Each row of a before or after table is a point. The points were changed in one or more steps. Then noise was added and the rows were shuffled. The steps act on columns, c1 being the first. Name the steps. A step turns or swaps two columns, mirrors them in a line or flattens them onto one, adds a multiple of one to another, or multiplies or shifts one. Angles are multiples of 10 degrees, from the lower column toward the higher: turns from -170 to 170, lines from 10 to 170 but not 90. Use the fewest steps. Two steps may share a column if one is a turn and the other turns, adds or multiplies; they go together, in the order done. Otherwise the lowest column goes first.
In the rows, 128 means zero.

Before:
[[178  98]
 [140 132]
 [125 122]
 [129 151]
 [117 141]
 [ 88 135]
 [200  85]
 [186 108]]
After (8 x 2):
[[ 97 178]
 [135  88]
 [ 85 198]
 [132 139]
 [109 186]
 [142 117]
 [123 124]
 [152 128]]
Steps: swap c1 and c2

Before, 12 rows:
[[ 95 110 116 114]
 [142 109  79 148]
 [125 114  74 183]
 [160 172 148 174]
 [182 133 127 128]
 [ 90 101 119 152]
 [ 93  97 140  85]
 [164 138  51 160]
 [202 128 151 111]
 [ 88 111 139 137]
 [116 132 130  96]
 [188 139  99 160]]
After, 12 rows:
[[ 57 116 177  97]
 [150 124 155 150]
 [ 75 137  70 141]
 [164 134 134 182]
 [105  81 177  96]
 [ 63 116 125  96]
 [158  92 157 128]
 [ 93  99 166 126]
 [168 107 140 132]
 [106 133  97  66]
 [ 80 132 101 125]
 [141 153 131 147]]
Steps: turn c1 and c3 by -150 degrees; mirror c2 and c4 in the line at 160 degrees

Before (8 x 8):
[[107  93 160 140 149 155 173 112]
 [101 128 136 158  72 139 120 132]
 [ 86 162 123 160 137 113 162 104]
 [ 92 159 129 148 151 110 162 224]
 [ 91  94 114 128 142 165 149  93]
 [101 112 131 159 147 147  70 134]
 [ 97 111 123 143 101 101 152  90]
 [ 98 144 208  78  75 124 171 121]]
After:
[[168  77 130 159  97 148 146 109]
 [166 180 119 129 105  93 162 115]
 [141  68  92 157 101 130 171 127]
 [150 127 108 154 169 108 120  95]
 [164 178 117 122 175 102 165 214]
 [154 101 117 160 117 112  73 146]
 [130 150  42 101 164 167 167  86]
 [157 100 128 112 122 100 149  80]]
Steps: turn c1 and c3 by 160 degrees; multiply c2 by 1.6; turn c4 and c6 by -60 degrees; mirror c5 and c8 in the line at 70 degrees

Before (12 x 11):
[[ 87 176  92 122 108 163 131 101 118 140 103]
 [147  85 167 155 148 150 112 133 162 121 179]
 [149 127 132 160 132  96  98 167 128 121 140]
 [119  65 132 162  90  71 168 198 126 161  86]
 [ 51 181 130 127 112 141 140 101 118  76  80]
 [148 135 158 127 175 164 131 124  98 108 125]
 [ 49 176 101 107  99 181 133 161 107  93  95]
 [137 104 160 119 106 149  90 122 106 106  99]
 [ 65 124  90 103 184 128  92 124 131 135 127]
 [162 111 126 116 130 120 138 162 189 108 117]
 [ 69 153  92 167 110 174 127 133 111  95  44]
 [127 108 165 149 131  97 118 196 175 178  99]]
After:
[[149 122 135 121 129 143  97 167 128 160 144]
 [ 85 164  92 149 165 109 131 101 118  97 101]
 [146  86 160 133 148 141 129 128 100  93 125]
 [163 120 124  82 113 150 135 161 191 133 116]
 [145  94 166 149  97 130 116 135 163 105 180]
 [ 49 168 101  74 165 153 132 163 106  71  93]
 [ 63  73  88 108 143 119  89 121 129 132 128]
 [ 68 153  94 161 147 153 126 133 111  75  44]
 [ 56 161 129 154 172 182 142 100 121 111  79]
 [126 118 164  82 110  83 119 199 175 166  96]
 [139 144 158 127 101 147  86 119 110 105  98]
 [120 142 130  91  57 101 164 199 126 189  86]]
Steps: turn c2 and c5 by 70 degrees; add -1 times c8 to c4; mirror c6 and c10 in the line at 130 degrees

Before, 8 rows:
[[128 128 137 116 146 106 131 140 118 117 109 123 138 131]
 [145 130 123 123 122 117 137 100 147 106  85 139 147 171]
 [134 121 126  97 130 128 162 126 131  86  87 131 121 141]
 [128 114 135 150 134 144 120 120 133 101 161 144  96 163]
 [164 145 134 106 145 141 158 142 126 117  87 141 132 141]
 [ 90 140 117  82 134 127  80 118 125 121 200 155 125 145]
 [108 129 138  84 110 143  74  94 140 128 159 160 114  96]
 [135 138 129 123 117 130 161 140 125 106 126 141 146 124]]
After, 8 rows:
[[133 138 128 144 117 127 160 139 124 104 127 140 147 125]
 [162 146 137 188 146 142 158 141  98 118  88 143 132 136]
 [127 114 143  69 133 146 121 122 156  99 161 144  96 155]
 [109 130 124 236 110 141  75  94  52 130 160 160 115  95]
 [132 121 132 206 130 128 162 123  79  87  86 131 119 141]
 [ 91 139 129 250 136 127  80 117  62 122 199 156 124 149]
 [146 130 140 133 122 115 138  99 103 106  85 139 147 168]
 [127 128 134 164 147 103 131 140 119 116 109 124 138 126]]
Steps: turn c3 and c14 by -30 degrees; multiply c3 by 0.7; multiply c4 by 3; turn c4 and c9 by 150 degrees

Before:
[[ 99 112 142 118 126 133 136 137 151 188  86 102 151 119  94 129 118  87
  189 174]
 [103 101 128 128 141 180 128 164 126 164 111 108 134 115 117 165 128 132
  185 148]
 [123 135  97 151 129 110 101  87 122 132 154 142 193 131  75 118 142 103
   99  95]
 [ 90  99 215  94 125 170 110 131 186 122 163  72 155 168 110 176 139 131
  148 126]
 [117 154 129 165 187 142  75  96 113 130 165 144 194 165 114  78 125 116
  133  93]
 [ 74 158 148 129 149 108 114  92 127 120 168 107 193 149 142  76 147 141
   97  94]
 [117 101 170 148 118 114 150 139  97 213 102 131 134 109  98 162 124 108
  186 157]
 [ 68  83 191 122 143 156 122 163 163 123 117 106 147 152 139 152 133  90
  141 132]
 [141 174 137 151 134  97 117 106 103 154 114 159 181  70  85 109 131 103
  122 162]
 [132 102 186 114 150 129 145 162 183 135 162  80 137 167 104 147 158 129
  125 122]]
After:
[[118  73 171 147 105 115 156 146  98 213 103 132 133 143  98 164 126 107
  186 157]
 [132  76 185 111 119 131  70  78 184 133 162  80 137 145 105 148 157 129
  124 123]
 [141 220 138 149 154  98 164 190 103 158 115 159 178 126  86 113 131 102
  122 161]
 [ 75 189 150 129 186 107  83 119 126 121 171 108 193  88 143  78 145 141
   96  96]
 [105  75 127 127 104 182  97 129 126 166 110 109 133 167 119 166 128 130
  186 145]
 [122 144  97 147 170 110 125 138 123 130 152 141 194  88  73 119 142 105
  101  94]
 [118 179 129 164 218 142  99 104 112 129 164 142 192  88 114  82 122 116
  131  93]
 [ 88  71 214  96 120 170  23  89 184 122 164  72 155 117 111 173 137 129
  150 122]
 [ 67  39 193 122 107 155  89  92 162 122 118 106 148 153 140 153 134  88
  141 131]
 [ 97  96 145 121 118 132  99 131 153 189  89 101 151 139  95 127 119  85
  186 173]]
Steps: multiply c2 by 2; add -1 times c8 to c5; turn c8 and c14 by 110 degrees; add 1.5 times c12 to c7

Before (11 x 24):
[[100  98 114 172 132 100  43 156 144 136  97  97 119 170 162 145 166 167
  108 171 120 107 101 126]
 [132 103 148 162 156 162 165 124 101 187 194 116 145  99 100 112  71 113
  135  61 140 139 123 110]
 [112  90 115 121 123  84  99 154 113 111  89  90  71 135 152 173 164 179
   74 135  97  74 104 134]
 [118 120 121 131 142 150 165 119  90 181 147 143 159  89 107  93 131 156
  154  49 132 116 161  84]
 [151 115 152 170 161 136  99 139 157 138 105  91 186  92  91  88 117 156
   85 125 146  83 101 106]
 [ 63 165  87  63 163 174 134  50 115 147 179 118 169 146 120 156 138  80
  148  99  95 112 140 131]
 [ 82 160 142 104 137 112 131 102 103 126 117 113  96 165 177 128 193 122
  112 155  96  88 111 166]
 [ 98 130 100 127 163 162 157 161 101 156 191  89 149 106  73 103 139 149
  146  69 105 147 115 125]
 [130 122 122 136 158 171 159  91  90 166 173  63 222 122 109 114 129 113
  128  74 100 139 150 119]
 [142  94 121 156 125 138 105  91 178 154 136  45 166 114 126  77 121 170
   85 145 137 137  74  91]
 [101 138 108  82 129 150 148 109 146 114 165 119 136 161 157 174 177  92
  191 133  67  97 136 142]]
After, 11 rows:
[[ 97 128  98 171 167 159 158 162 101 140 177  92 145 110  68 102 137 146
   88  63  82 146 112 116]
 [100  97 115 147 133  98  47 161 146 149  73 101 120 173 170 142 165 169
  140 167 131 106 105 158]
 [ 86 160 139 102 141 112 141  98 107 136 138 104  89 162 178 125 188 120
  146 155  99  90 111 163]
 [151 113 153 148 155 136  97 137 157 166  85  84 183  97  94  90 123 159
  157 125 156  90 103 118]
 [ 60 164  88 112 159 177 131  54 115 130 210 123 169 145 122 156 140  79
  102  99  80 114 141 129]
 [133 119 123 162 162 173 154  89  85 155 158  60 219 123 104 113 133 110
  101  69  85 138 144 107]
 [109  92 117 101 121  80 103 154 110 156 101  91  69 143 148 178 164 180
  181 135 109  76 110 148]
 [114 126 123 146 142 153 147 122  93 152 135 147 161  91 109  95 135 162
   77  43 121 118 158  71]
 [104 135 115 115 131 155 152 108 148  76 190 120 138 162 160 171 178  94
   88 133  58  93 141 137]
 [135  99 118 156 123 144  99  91 177 177 117  45 161 118 124  70 126 168
  140 150 133 134  79 103]
 [135 102 155 200 156 162 161 130  99 166 160 110 144  97  96 110  67 113
   88  59 114 145 125  96]]
Steps: add -0.3 times c11 to c21; turn c4 and c11 by -40 degrees; turn c7 and c24 by -20 degrees; mirror c10 and c19 in the line at 160 degrees

Before (10 x 48):
[[ 99  83 141 101 141 158  62 114  67 139 122 161 115 113  93 126 102 177
  115 148  90 152 129 137 174 131 123 103 197 203 120 128 102  94 141  63
  152 138 103  97  89 113 105 164 131 126 140 110]
 [127 122 138 123 137 147  86 118  89 105 186 155  89  85 108  91 114 169
  147 134 133 157 124 102 168 106 149 149 195 163 131 150  86 157 146 141
  153 123 102 126  88 139 103 146 154 146 124 137]
 [135 163  94 128  68  92  95 125 154 106 156 189 169 106  93  56 120 163
  164 126 141  84 101 171 152 107 140 113 197 105 149 109 131 141 169 123
  144 134 165 136 144 119 113 153 169 173 107 131]
 [170 189 100 112  60 108 125  69 165  96 101 116 171 180 160  80 118 115
  171  85 124 115  97 119 114 151 166 104 110 115 180  99 132 200 152 164
   95 163 171 170 144  88 165  66 172 144 125  83]
 [158 120 131 178 160 183 106  97  92 161 104 115 104 171 184 202 159 131
  129  84 134 161 147  96  75 144  85 142 138 131  78 155 163 106  77  93
  164  66  79  76  99 111 142  85 112  88 129  57]
 [119  90 147 158 152 196  94  75  84 152 145 104  76 163 112 147 167 131
  121 117  92 105 138  90 122  95 105 153 185 152 125 150 105 137 140 105
  169 130 124  81  99 145 111 143 105  94 145  73]
 [128 163 109 138 111  94 112  83  99 102 129 174 164 107  87  60  91 160
  133  98 161  88 104 211 146  97 112 145 135 103 167 151  80 140 152 134
  154 164 113 150 159  93 130 101 168 180 154 131]
 [122  98 128 150 168 196  65 104 100 152 171 122 102 114 128 152 119 134
  158 171  88 166 157  90 130 139 104 123 194 194 112 170 143  84  76 113
  195 159 140 102  86 140  80 130 104  99 160  93]
 [188 173 114  79  72 114 156 109 161 108  93 106 190 116 168  66 140  92
  151  65 183  89  98 138  94 136 152  89 130  99 190  90 142 196 140 201
  111 176 136 154 183 140 152 125 171 133 137  97]
 [122 120 136 137 137 175  60 120 105 137 156 137 122 106 102 108  88 141
   82 189 122 140 108 122 166 130 175 119 189 124 150 159 128 121 111  90
  140 153 135  88 101 150  88 124 141 133 103 116]]
After:
[[135 167  95 128  68  90  96 125 119 107 159 187 172 110  92 100 122 165
  166 128 141  87  99 172 149 113 138 112 193 104 146 107  88 142 168 120
  142 134 165 137 145 151 112 152 168 172 108 127]
 [160 119 130 180 159 179 104 101 114 158 100 114 104 172 189 252 159 134
  128  83 133 165 146  95  74 148  83 144 139 131  80 152 117 107  78  92
  167  65  76  76 101  93 145  86 111  90 130  58]
 [189 172 114  80  69 115 154 106 140 109  93 103 190 116 172 117 136  89
  148  64 183  91  94 140  94 136 150  91 127 101 190  89 109 202 138 200
  112 175 136 155 182 161 152 124 167 132 141 100]
 [125 121 134 137 135 174  60 120 150 135 152 138 124 104 105 157  91 141
   81 190 122 141 104 122 168 132 178 114 188 125 148 161  89 120 112  90
  139 155 136  87 103 105  84 125 140 132 105 110]
 [102  85 142 102 137 161  62 114 116 140 120 162 113 116  92 177  99 178
  111 146  96 154 130 139 176 126 123  99 192 201 124 129  64  94 143  63
  153 137 101  98  85  65 105 166 133 124 139 112]
 [128 127 135 122 139 148  88 119 139 109 186 151  88  86 106 141 111 173
  149 136 130 158 121 103 164 110 150 152 193 164 132 146  43 154 143 141
  156 126 101 127  88  86 106 144 156 150 123 139]
 [118 101 125 148 167 197  67 101 138 151 168 121 103 114 129 203 118 133
  161 170  87 163 158  90 128 142 107 122 197 194 115 165 103  85  68 114
  193 162 140 101  90  98  81 127 106  99 156  95]
 [114  90 147 155 155 199  96  76 146 154 143 101  75 165 112 197 164 130
  122 120  91 100 140  90 123  92 104 150 182 149 127 151  66 140 138 104
  170 129 124  80  97  83 113 140 107  92 146  71]
 [130 162 106 139 108  96 110  78  91  99 128 175 164 106  87 114  91 160
  132  98 165  89 102 213 142  96 115 145 135 108 164 148  38 140 156 135
  154 162 111 148 157 102 132 101 168 180 151 131]
 [173 190  98 112  57 110 129  70  86  93 100 118 169 178 157 130 118 113
  172  84 122 114  98 121 120 151 165 103 115 117 182 101  94 196 152 160
   97 165 169 169 144 167 165  70 174 142 124  83]]
Steps: swap c9 and c42; shift c16 by 50; shift c33 by -40

Before:
[[124 143 140 149 151 126 128 162 128 118 167 100 117 116 115 149 147 151
  151 124 147 146 165 119 141 126 118 136 141 145 124 103 109 126 107 152
  140 144 119 146 133 141 116 136 145 138 104 135 169 106 108  85 135 111
  108 129 108 121 112 129 123 134 124  51]
 [238 115 120 124 147 100 114 189 131 132 117  89 123 137 113 106 143 134
  158 119 141 131 106 116  73 105 113 119  35 119 132  90 118 133 122 148
  125 105 118 144 131  87 107  59 134 132  91 120 122 139 112  92 119 132
  125 141 137 138 123 144 148  53 116 158]
 [145 102 128 118 157 157 122 102 159 117 186 125 116 128 143 149 110 158
  112 115 151 115  98 142 131 136  92 130 105 125 123  74 109  98 108  48
  146 150 131 158  95 154 130 115 138  69  89 143 126 105 107 123 119 112
   81 153 124  99 106 157 112 147 155 134]
 [146 111  88 128 130 127  92 116 108 104 145  98 123 169 112 103 104 120
   88 177 157 125 127 145 138 178 201 153 156 142 126 152 137 137 113 137
  136 126 111 160 108 139 102  92 141 165  84 139 181 138 224  77 105 111
  114 156 113 180 132  96 113 105 148 154]
 [134 111 139 127 153 105 128 139 119 150 115  82 140 107 116 148  95 122
   89 118 135 128 122 178 145 108  91 157 141 135 160 147 103  82 127 120
  156 131 104 156 106 149  91 148 117 151  85 144 117 107 124  81 142 140
  128  79 119  96 153 147 136 130 129 157]
 [124 117 144 109 139 105 131 112 121 111 124 109 159 102 125 100 150 110
  104 147 123 118 102 122  57 129 102 106 142 124 110 152  97 147 109 119
  145 115 101  39 167 115 101 108 141 159 115 109 112 120 134  92 147 118
  131 138 105 103 112 160 149 113 130 126]
 [167 101 141 110 138 114 100 100 152 142 122 130 130  97 149  98 132 152
   91 123  99 131 105 125 119 116 103  99 147 120 127  84 187 162 108 108
  154 149  95  75 134 132  72 141 139 113 162 104 114 111 112 147 152 132
  111 124 129 122 141 127 154 143 109 100]
 [123 115 123 118  95 165 128  99 131 117 120  84 126 119 156 138 144 117
  158 120 134 113 162 133 101 205 109 151 112 134 130 153 141 149 115 148
  124 149  98 160 104 139 135 138 149 131 138 139 116 107 104 174 147 111
  103 135 157 131 118 141 129 140 140 155]
 [123 123  97 114 110 106 124 137 114 157 117 120 143  91 161 140 130 119
  106 112 129 167 152 136 147 119  84 122 138 125 134 155 137 124 102 138
  139 148 112 164 172 130 101 147 150 133 104 126 132 119 125  76 143 109
  105 151 102 102 141 159 120 146 142 111]
 [193 101 132 119 107  93  93 104 119 160 124 115 119 128 109 123 151 145
  132 171 105 134 136 124 130 127 146 107 108 125 105 155 123 150 136 150
  129 123  97 119 128 143 123 130 132 165 117 137 164 103 112 113 140 108
  121 152 131 147 115 126 114 130 147 144]
 [133 115 126 103 134 100 127 180 122 103 137 118 130 174 111 150 114 115
  140 123  72 116 157 135 133 111 109 143  51 119 105 146 202 144 141  59
  125 140 119 135  91  92 128 116 126 145  82 127 149 143 108  86 137 113
  126 146 116 100 112 127 114 127 105 147]
 [125 105  63 156 137  97 133 116 111 112 110 129 123  96 111 145 146 122
  126 129 147 114 114 122 148 116 158 145  95 124 123  97 104 160 103 112
  157 125 119 143  95 155 117 135 141 166 104 119 136 105 106 113 128 128
  104 144 149 118 109  75 139  94 134  99]]
After (12 x 64):
[[141 100 138 131 156 160 123  99 158 127 187 128 112 127 157 148 144 161
  112 114 153 115  99 146 136 135  91 132 107 126 123  70 110 142 110   8
  145 149 127 159  96 155 132 113 136  67  87 141 125 107 102 122 120 109
   82 153 125 102 107 160 111 144 154 138]
 [166 104 133 150 139 116 102  99 156 131 124 130 128 100 117  97 127 157
   91 124  99 131 106 125 109 116 103 100 149 123 130  84 185  86 109 136
  151 151  96  79 135 126  72 140 141 113 162 107 115 110 115 148 153 135
  109 124 131 119 141 130 152 141 107  98]
 [194  99 115 143 112  93  94 109 114 151 124 117 116 128 102 124 107 146
  133 170 104 133 136 122 107 129 144 107 106 126 105 154 123 120 130 120
  129 125  94 118 129 144 123 132 131 161 114 138 165 105 114 115 142 109
  122 151 132 147 115 124 116 130 150 144]
 [236 112 122 140 151  99 114 190 135  88 115  84 122 137 115 106 111 132
  157 121 145 131 106 111  91 108 113 119  36 120 129  91 113 138 123 167
  123 108 120 145 132  86 106  61 133 129  92 119 121 139 114  94 116 134
  122 137 142 138 125 141 148  52 113 156]
 [125 146 112 111 151 126 124 164 129 136 168 102 120 117 124 149 104 152
  150 127 150 144 167 117 145 127 119 137 146 145 120 105 111 134 106 157
  140 147 118 145 135 141 112 137 144 138 104 136 171  99 108  84 136 113
  104 129 111 120 110 130 125 131 124  53]
 [124 117 116 156 135 105 132 114 121  61 124 111 159 104 120  97 111 109
  103 145 123 119 100 121  96 130 104 108 142 128 112 155  96 110 109 114
  145 116 104  42 166 119 101 108 142 161 113 108 112 119 132  95 146 115
  135 139 104 102 114 161 148 112 131 125]
 [136 114 116 150 132  99 125 179 121 112 136 119 131 171 106 149 147 112
  141 123  71 116 152 135 150 110 110 146  51 120 106 146 197 129 140  95
  124 141 117 133  94  94 126 114 128 143  80 127 149 145 108  89 139 112
  124 145 115  99 113 126 115 128 103 146]
 [126 106 164 108 137  94 136 112 112 133 108 130 125  99  66 145  99 123
  126 129 149 115 114 125 149 116 158 143  93 121 124  97 102 150 103 103
  154 128 119 138  97 153 117 136 142 169 107 119 135 107 107 110 131 129
  104 147 146 115 107  73 145  92 137  99]
 [146 110 148 120 132 130  93 115 107 121 147  97 125 168  92 100 148 120
   92 176 159 125 126 139 148 179 203 153 155 146 127 150 138 151 114 107
  135 122 107 159 107 140 104  93 142 163  85 139 179 138 226  73 104 112
  112 161 112 180 135  95 113 104 147 153]
 [123 111 146 144  95 167 130  99 134  99 117  86 126 120 124 138 116 115
  160 123 134 112 165 133 115 204 110 150 112 135 131 153 141  99 115 129
  128 146  98 156 100 141 136 137 153 128 138 137 117 111 103 173 145 107
  104 131 159 131 119 141 128 139 140 154]
 [121 125 175 142 108 110 124 139 115 166 119 116 147  90 134 141 130 120
  106 114 131 159 153 137 114 122  83 121 140 127 133 155 139 124  98 117
  140 148 111 167 175 127 101 147 152 130 103 127 133 119 123  74 144 109
  106 151  99 106 142 160 121 150 141 110]
 [133 108 115 118 152 101 128 137 115 155 114  83 134 106 160 146 157 122
   90 119 134 130 124 175 122 108  90 158 141 135 159 150 104 157 126 120
  158 130 105 157 109 152  94 146 117 155  86 147 119 105 126  85 145 139
  130  77 121  95 151 145 138 129 130 157]]
Steps: turn c3 and c15 by -140 degrees; turn c15 and c34 by 130 degrees; turn c4 and c17 by -160 degrees; turn c10 and c25 by -50 degrees; add -1.5 times c63 to c36
